Each row of a before or after table is a point. One or more steps were done to the points. Then noise was added and the rows were shuffled. The steps act on how far a point lies along the listed directions, d1 being the first. Write out the steps. A step turns or swaps two directions, mirrors them in a line or flattens them onto one, adds a multiple of one to another, or multiplies one. Angles are multiples of 10 degrees, from the lower direction toward the higher: turns from -170 to 170, lines from 10 to 170 but not 90. Use the fewest steps. Two steps may share a direction if one is a turn and the other turns, adds or multiplies; they go together, in the order done. Otherwise the lowest direction goes first.
In the rows, 128 means zero.

Directions:
(1): [119  87 156]
(2): [ 99 110  92]
(3): [ 89 151 149]
Before, 12 rows:
[[115 125 141]
 [ 99 181 144]
 [112 151 139]
 [170 145 150]
 [ 74 124 146]
 [166  93 153]
 [111 127 121]
 [138 143 153]
 [107 153 106]
 [168 142 147]
 [107  90 119]
 [147 122 136]]
After, 12 rows:
[[110 116 142]
 [110 174  86]
 [ 59 100 148]
 [111 125 118]
 [175 155 150]
 [176 148 145]
 [136 141 152]
 [150 119 145]
 [167  65 180]
 [108 155 129]
 [104  62 140]
 [ 94 198 117]]
Steps: multiply d1 by 2; add 0.3 times d3 to d2

Directions:
(1): [122  82 160 115]
(2): [106 117  92  90]
(3): [181 117 116 112]
(4): [126  97  98 167]
Before:
[[163 113 146 132]
 [ 97 117 102 141]
 [119 104  96 131]
 [153  86 107 149]
 [ 96 126 113  85]
 [130  98  94 129]
 [178 134 138 138]
 [154 122 122 107]
 [ 87 190 114 107]
 [150 204  90 121]
 [171  94 120 149]
 [100 205 129 101]
 [125  87  89 128]]
After, 13 rows:
[[129 148 147  93]
 [145 125 124  68]
 [162 129 134 123]
 [109 160 136 189]
 [143 146 144  86]
 [151 115 114  70]
 [133 150 173 149]
 [159 172 101 153]
 [152 116 101 116]
 [146 100 115 114]
 [104 150 139 111]
 [143 147 149  74]
 [119 154 125 208]]
Steps: multiply d1 by 0.7; turn d2 and d4 by -130 degrees; add -0.3 times d3 to d4

Directions:
(1): [ 86 136 145 193 118 126 142 124]
(2): [137 131 135 121  54 104 131 149]
Before:
[[132 115 128 129  97 114 117 130]
 [175 132 118  44  73 100 100 183]
 [ 80 118 116 171 220 154 130  80]
 [134 132 121 130 171 150 129 127]
 [ 98 134 158 190 145 137 147 109]
 [166 105 118  55  45  96 128 144]
 [135 103 119 119 111 119 133 125]
 [102 135 149 151 185 136 133 119]
 [172 136 113  54 122 112 114 131]
 [132 121 121 115 147 101 139 132]
 [115 147 129 138  94 108 134 110]
 [145 107 123  86 177 156 117 118]
 [154 113 133  91 167 130 121 110]
 [144 128 138 109  76  98 128 163]]
After, 14 rows:
[[167 126 131  79 102 107 126 156]
 [121 138 127 155 162 144 134 127]
 [140  98 118 116 118 127 131 119]
 [ 57 126 133 215 161 136 144  95]
 [143 111 123 114 105 118 112 128]
 [124 111 132 126 192 161 123 113]
 [130 118 137 120 184 137 128 104]
 [179  99 104  23 115 115 119 125]
 [ 91 137 156 173 150 129 137 126]
 [181 128 107  29 147 126  91 162]
 [162 135 106  66 174 128 114 117]
 [104 135 159 187  93 123 149 120]
 [128 123 126 117 153 100 136 129]
 [132 147 125 116  93 103 129 111]]
Steps: turn d1 and d2 by 40 degrees

Directions:
(1): [152 157 167 108  91 110 137 134 170  81 121]
(2): [136 161 114  72 104 115 127 132 121 186 105]
(3): [129 136 132 148  92 189 174 135 145 154 152]
(4): [154 163  95 131 117 131  86 103 128 121 188]
(5): [ 76 147 160 107 123 126 146  76  96 117 147]
Before, 14 rows:
[[150 159 109  73 105  84 128 144 137 149  96]
 [134 120 122 149 129 134 122 158 146 143 129]
 [140 130 130 112 133 126 125 113 126 105 140]
 [ 93 140 125 120 139 148 122  76 106 129 151]
 [135 132 107 124 136 125 107 125 107 130 148]
 [110 127 135 145 114 161 169 112 122 131 140]
 [139 133 100 105 125 122 108 157 129 156 104]
 [146 117  90 117 127 117  90 148 119 156 142]
 [123 139 127 128 134 121  99  95 132 120 132]
 [157 143 126 135 132 112  94 110 147 102 138]
 [152 132 123 128 111  95 104 133 151  99 125]
 [147 125  95 142 123 132 123 143 128 155 141]
 [177 188  49 167  87 208 110 114 148 157 249]
 [144 131 114 135 134 117 114 139 142 119 110]]
After:
[[138 107 103 121 123 127 113 158 121 163 127]
 [115 129 138 131 132 131 121 104 135 126 119]
 [135 126 135 113 130 132 137 119 127 109 132]
 [ 87 134 133 122 137 155 136  81 108 134 142]
 [147 130 140 139 128 127 123 123 153 113 116]
 [128 124 118 128 133 134 128 135 110 137 134]
 [144 122 133 131 109 104 124 142 153 104 112]
 [157 166  74 171  80 231 160 133 155 171 216]
 [137 133 102 104 125 123 111 157 130 158 101]
 [136 122 119 147 131 132 116 156 145 139 133]
 [142 128 118 137 133 121 120 143 143 120 106]
 [144 121  98 145 122 135 131 145 130 156 137]
 [147 155 113  73 103  87 134 147 138 151  90]
 [118 136 124 142 116 152 146 103 118 125 154]]
Steps: flatten d3 and d4 onto the line at 30 degrees

Directions:
(1): [158 121 109 179 121 158 127  89 166 151  82 145 157 138]
(2): [123 114 141 160 190 146 110 191 140 119 101 141 104 121]
(3): [164 109 122 135 134  56 170 136 101 142  99 160 122 122]
Before:
[[119 115 111 116 131 171 110 126 149 137 129 121 120 140]
 [128 117 119 120 139 109 135 169 121 128 117 144 111 104]
 [115 136 130 107 125 141 122 126 141 119 131 108 125 127]
 [161 129 109 171 145 187 112  99 177 132  67 124 161 149]
 [178 139  89 155  74 128 128  32 164 152  99 143 170 149]
 [138 112 110 170 160 128 137 157 138 126 103 136 122 127]
 [118 129 144 166 206 163  99 170 139 106  99 164 103 139]
 [156 102 135 120 213  73 154 220 105 116  99 146  79 104]]
After, 8 rows:
[[133 125 125 112 130 100 146 128 127 126 116 126 122 125]
 [123 121 113 165 158 160 119 154 152 120 115 122 127 129]
 [146 100 108 123 136 113 143 133 127 147 106 145 114 135]
 [ 95 136 145 108 203 199  82 206 153  93 148  91  92 115]
 [129 124 141 167 207 142 111 172 133 109  91 174 102 137]
 [185 118 105 177 148 145 136 103 162 141  49 143 157 146]
 [106 129 123 116 134 153 111 163 138 121 134 127 115 105]
 [171 143  91 155  73 142 120  31 171 151 102 135 171 150]]
Steps: multiply d3 by -1

Directions:
(1): [107  96 110 131 123 136  94 126  64 102 135 161  64 117 112 118 124  92
 115  87]
(2): [141 180 102 148  95 132 160 178 108 106 109  97 160 123 101 139 105  85
 115  89]
(3): [ 99 127 135 158 110 161 107 130 137 123 121  74 117 100 142  84 146 114
 208 128]
(4): [147 126 145 161 154 147 176  81 136 109 101 187 153 117  88 109 149 111
 157 108]
(5): [106 107 103 119 123 172 137  80 141  75 124  74 128 144  95 159 147 161
  98 119]
Before:
[[102 111 124 147 122 147 128 114 114 104 149 104  96 143 108 115 126 125
  113 121]
 [113 131 118 116 107 138  94 156  92 118 138 112 105 115 125 110 138 106
  123 116]
 [114 102 113  96 126 131 134 123 115 118 140  93 108 125 125 158 121 135
   89 130]
 [119 135 129 140 107 165 116 119 105  75 118 103 118 125  91 117 138 119
  147 107]
 [147 129 132 119 146 114 153 137 123 115 113 136 133 140 122 150 118 122
  113 142]
 [134 148 108 116 118 134 145 144  99 104 108 110 135 158 105 148 103 130
   75 104]
 [153 165 163 158 139 125 159 144 177 153  92 150 172 119 142  93 131 123
  189 152]
 [176 143 113 129 144 104 185 126  92 114 125 233 164 140  70 192 111 114
   20  98]
 [108 126 101 124  98 142 102 143 119  89 127  70 102 121 114 126 118 123
  128 108]]
After, 9 rows:
[[130 160 104 131  98 152 153 136 168  85 105  41 167 129 104 140 123 138
  132 114]
 [108 128 120 141 117 147 143 118 146 110 146  62 128 153 115 133 127 150
  111 135]
 [132 145 135 170 119 122 114 180  77 129 100 192  90 100 122  76 112  54
  175  89]
 [136 168 125 120 109 136 135 168 146 136 121  80 167 126 129 118 136 125
  135 144]
 [137  70 129  67 161  83  89 107 103 158 181 223  89 154 142 195 121 187
    4 164]
 [113 160 112 128  88 165 116 153 120  73 121  41 139 138 102 139 125 134
  124 115]
 [134 109 139 111 151 111 136 126 118 117 121 148 107 139 126 147 121 125
  112 146]
 [135 134 118 108 133 143 148 110 128 109 109 112 143 164 111 150 121 166
   82 125]
 [127 101 129 103 142 144 165  83 158 117 125  92 142 133 118 163 144 162
  102 149]]
Steps: turn d1 and d4 by -120 degrees; add 1 times d3 to d2; multiply d5 by 1.6

Directions:
(1): [119 128 148 116 156 151 139 176 140 149 151  79  97  63 161 154 120 118
 139  83 167 109 105 163 145 149 131 164 174  91 115 116]
(2): [166 110 114 187 139 148  99 124 116 178 151 148 138 137 122 152  88 115
 102  93 144 100 113 115  90 123 124  82 118  67 168 166]
(3): [177 137 106 142 170  77 127 149  79  99 110 136 137 176 133 136 126  96
 134  96 138  89 109 130 119 192 125 138 135 157  70 122]
Before (13 x 32):
[[141 132 122 128 139 137 128 151 125 127 122 106 119 126 132 143 135 122
  128 108 141 118 110 131 126 151 132 150 136 121 102 118]
 [144 123 129 154 142 155 108 134 128 179 152 125 118 105 128 149 109 102
  125 104 158 102 105 133 121 133 132 103 128  76 149 156]
 [137 138 129 132 134 116 128 128 115 125 124 119 130 134 118 127 133 123
  123 131 121 125 122 131 129 142 127 123 134 130 121 130]
 [120 133 129 118 108 140 132 121 144 120 125 131 139 118 116 114 146 136
  125 141 122 136 134 122 136 100 126 129 107 122 130 122]
 [127 140 122 129 129 124 131 116 116 127 119 133 131 128 118 124 128 134
  123 127 124 126 123 127 133 130 129 125 124 133 125 120]
 [149 129 139 141 171 149 131 194 129 163 152  76  91  67 169 169 102 105
  138  53 196  94  94 158 124 173 132 151 183  72 107 129]
 [ 86 113 142 106 111 166 135 132 164 147 142  91 114  76 140 147 141 146
  127 134 145 141 130 135 143  99 128 143 148 107 145 123]
 [140 135 118 118 125 119 125 125 129 127 134 135 135 135 122 129 119 127
  125 139 118 133 142 128 129 125 122 120 116 137 134 132]
 [140 128 124 136 129 128 132 127 128 126 137 147 130 119 129 136 124 132
  124 124 113 129 119 119 124 125 129 123 126 131 142 133]
 [ 97 128 155 111 134 172 140 153 170 156 149  83  97  64 154 136 129 140
  132 118 152 129 120 152 144 115 126 155 147  91 146 116]
 [134 126 125 117 141 109 127 139 121 119 123 129 128 147 124 138 128 118
  119 119 124 119 126 126 131 151 136 132 132 142 116 118]
 [131 140 122 124 127 104 135 126 108 123 115 132 128 146 127 112 137 121
  120 142 123 130 119 111 130 145 131 130 126 148 118 130]
 [130 134 130 125 133 123 129 141 128 134 132 122 115 134 137 132 133 120
  143 121 133 119 132 140 130 131 132 137 143 127 111 120]]
After (13 x 32):
[[150 123 121 147 129 131 126 125 127 136 144 151 134 119 128 140 115 130
  117 119 116 129 116 115 116 124 126 111 125 121 151 141]
 [120 136 128 109 112 124 138 122 137 102 114 131 140 129 114 109 154 133
  132 143 116 135 134 123 142 109 126 139 107 144 112 113]
 [126 137 140 116 154 130 139 154 135 128 126  97 108 106 150 131 134 121
  134 113 149 108 118 146 137 154 124 157 140 127 105 112]
 [109 124 124 103 129 125 138 137 134 114 120 104 125 120 136 139 153 129
  135 133 137 126 128 133 145 137 124 150 146 150 101 114]
 [138 136 118 119 125 120 124 128 132 132 137 135 135 130 123 131 117 127
  125 139 117 133 143 128 132 122 124 121 117 134 135 132]
 [202 103 108 230 159 170  72 129 105 235 175 153 134 129 122 178  62  79
   94  60 178  61  86 116  75 137 127  43 113   8 187 203]
 [121 134 134 116 131 124 135 141 135 129 128 119 113 131 139 128 139 123
  146 124 129 121 135 143 136 128 131 144 147 133 107 117]
 [121 140 127 125 127 127 133 116 121 125 120 130 127 123 120 121 131 136
  123 132 123 130 126 128 137 127 130 128 127 134 128 119]
 [128 135 133 129 131 124 129 127 123 128 127 115 127 124 120 128 135 127
  123 134 119 129 124 134 133 135 127 124 137 123 126 130]
 [183 116 128 185 183 157 112 191 113 197 167  94 102  82 164 187  71  93
  121  28 207  68  81 150  93 178 131 116 174  33 130 156]
 [132 130 125 121 135 144 132 149 131 129 126 103 115 117 134 142 134 126
  129 112 141 124 111 135 129 146 135 152 138 120 104 118]
 [108 143 130 104 117 114 146 126 125 119 115 120 122 127 132 106 146 130
  127 155 119 145 125 116 145 131 133 143 130 152 120 120]
 [115 128 136 104 131 123 134 140 137 122 126 120 123 127 126 135 134 128
  122 128 121 129 131 132 142 137 137 140 136 141 124 110]]
Steps: flatten d1 and d3 onto the line at 20 degrees; multiply d2 by 3
